Rows are points. The points of each table are mixes of a few directions, plus a little noise. How many directions does each table use, and how many do they share? Where both have some left over, give the other angles between the two spaces (their principal angles), to ten degrees, smallest first.
In the rows, zero is written as 128.

First, 7 rows:
[[147 128 155]
 [161 128 164]
 [ 86 128 176]
 [219 128  76]
 [140 127  45]
 [ 31 128 160]
 [111 128 119]]
Second (5 x 3):
[[ 27 127 107]
 [138 128 100]
 [106 128 120]
 [133 128 174]
 [237 129 140]]
Directions: first 2, second 2, shared 2

First (7 x 4):
[[116 151 160 122]
 [ 98   7 149 127]
 [133 145 122 129]
 [128 137 130 127]
 [130 183 143 124]
 [139 153 114 130]
 [151 120  77 137]]
Second:
[[ 78 151  98  29]
 [150 118 141 172]
 [138 123 134 148]
 [130 127 129 132]
 [144 121 137 159]]
Directions: first 2, second 1, shared 0; angles 80

First, 8 rows:
[[113  69  58 197  46 140]
 [117  82 179 149 137 192]
 [133 195  82  64 131  55]
 [116 110 182 108 151 175]
 [104 126 117  79 110 137]
 [129 139 196  93 180 155]
 [167 134  89 220 119  82]
 [145 169 121 113 150  86]]
Second (7 x 6):
[[ 77  35 168 186 160 176]
 [201 174 181 127 116 110]
 [ 55  69 106 127 143 144]
 [118 103 188 106 133 112]
 [123 151  88 106 119 117]
 [217 205 126 148 110 123]
 [105 160  40  96 115 115]]
Directions: first 3, second 3, shared 1; angles 50, 50

First (7 x 8):
[[165 150  96 118 144 190 116 135]
 [125 131 175 128 136 136 135 113]
 [146 153 249 120 165 199 141  86]
 [ 74  86  84 145  85  10 133 148]
 [102 110 132 136 113  79 134 129]
 [ 89  98  94 140  97  43 131 143]
 [196 168  67 110 155 239 106 143]]
Second:
[[145  66 107 164  95  89 103 160]
 [129  93 152 140 107  95 126 124]
 [101 118 158  93  94  64 159  74]
 [ 97 215 127  62 158 159 169  76]
 [154  81  80 170 113 120  93 182]
 [151  59 221 193 126 129 101 153]
 [110 190 153  91 161 166 153  95]
 [136 201  26 109 170 202 119 161]]
Directions: first 2, second 3, shared 1; angles 30

First (9 x 9):
[[137 193 106  98 157  67  50  99 110]
 [ 99  54 151 122 112 146 185 143 165]
 [137 102 139 164 104 183 178 152 126]
 [154 124 148 107  71  85  95 158 131]
 [190 131 157 141  28 119 109 190 110]
 [181 159 136 150  72 132 105 164  99]
 [123 174  94 169 192 183 143  94  99]
 [ 21  51 118  88 231 128 187  65 192]
 [109 164 103 114 187 109 100  87 122]]
Second, 8 rows:
[[ 80 128  70 118 171  56  81  72  59]
 [126 181 135 121  73  47  87  97 100]
 [131 146 154 159 150 219 199 126 178]
 [166 150 130 190 107 209 168 154 104]
 [126  96 162 138 122 190 194 149 182]
 [126  99 126  93 104  64  85 139 119]
 [146 111 125  39 179  73  42 155 177]
 [122 112 123 166 117 167 169 131 106]]
Directions: first 3, second 5, shared 3

First, 10 rows:
[[103 131 140  82 143 114 114 134 128 105 134 144]
 [184  99 118 135  90 146 163 110 135 176 153 158]
 [103 241 100 249 200  48 190 108 130 144  76  56]
 [104  79 140 127  98 201  43 165 112  81 116  91]
 [138 201 101 224 166  72 196 101 134 166 100  92]
 [ 65  89 161  37 130 164  31 170 114  46 129 127]
 [184 108 115 146  94 140 171 108 136 180 149 155]
 [158 110 133  62 116 107 166 108 140 157 165 198]
 [103  99 144  94 118 162  73 154 120  89 128 121]
 [136 121 126 121 122 130 134 124 131 135 135 137]]
Second, 8 rows:
[[116 156  77 137 108 175 118 201  74 150 130 112]
 [145 129 110 112 181 160 123 192 135 133 123  96]
 [141  84 117 163 115 117 172  66 123 173 196 149]
 [ 74  77 137  83 155  60 136 160 181 100  72 159]
 [164 152 198 140  81 145 116  19  81  80 144  65]
 [ 98 142 129  90 153 101 118 181 174  95  63 149]
 [138  70 104 175 143 116  98 121 131 227 194 196]
 [148 215 152 124  89 150 143  87 125  65 102  98]]
Directions: first 3, second 6, shared 0; angles 30, 50, 70

First:
[[102 137 114 141 133 153 124 182 154 161 103 134 151 149]
 [103 146  67 141 131 157 149 177 144 173  82 119 159 168]
 [133 120 176 126 130 123 109 124 137 120 156 143 108 100]
 [133 123 101 123 121 112 132 105  97  90 111 109 156 154]
 [132 131  89 125 124 122 144 112 109 118 110 112 142 149]
 [138 119 131 121 123 109 124  99 104  91 132 120 135 132]
 [155 118 191 116 129 110 119  85 131 119 185 146  69  68]
 [146 119 186 120 130 115 114 101 133 119 173 144  85  81]
 [105 155  71 144 136 171 159 186 166 213  93 129 128 147]
 [133 112 153 122 123 106 106 108 106  75 135 125 146 132]]
Second:
[[124 131 124 131 129 133 128 138 134 137 124 128 130 131]
 [159 107 156 109 119  86 117  58  83  56 157 118 119 112]
 [142 120 140 120 124 110 123  97 109  96 140 125 125 121]
 [118 134 119 132 131 140 131 148 141 149 120 130 130 133]
 [129 127 128 127 128 126 128 127 127 127 128 127 129 128]
 [107 143 107 140 134 158 135 178 161 179 107 134 134 139]
 [128 129 128 128 130 130 128 130 129 130 126 128 129 128]
 [152 110 152 113 119  92 119  67  90  65 152 119 121 114]
 [ 77 163  81 157 143 198 146 246 201 249  80 144 143 154]
 [143 118 142 119 122 107 123  93 106  93 142 122 124 119]]
Directions: first 3, second 1, shared 1
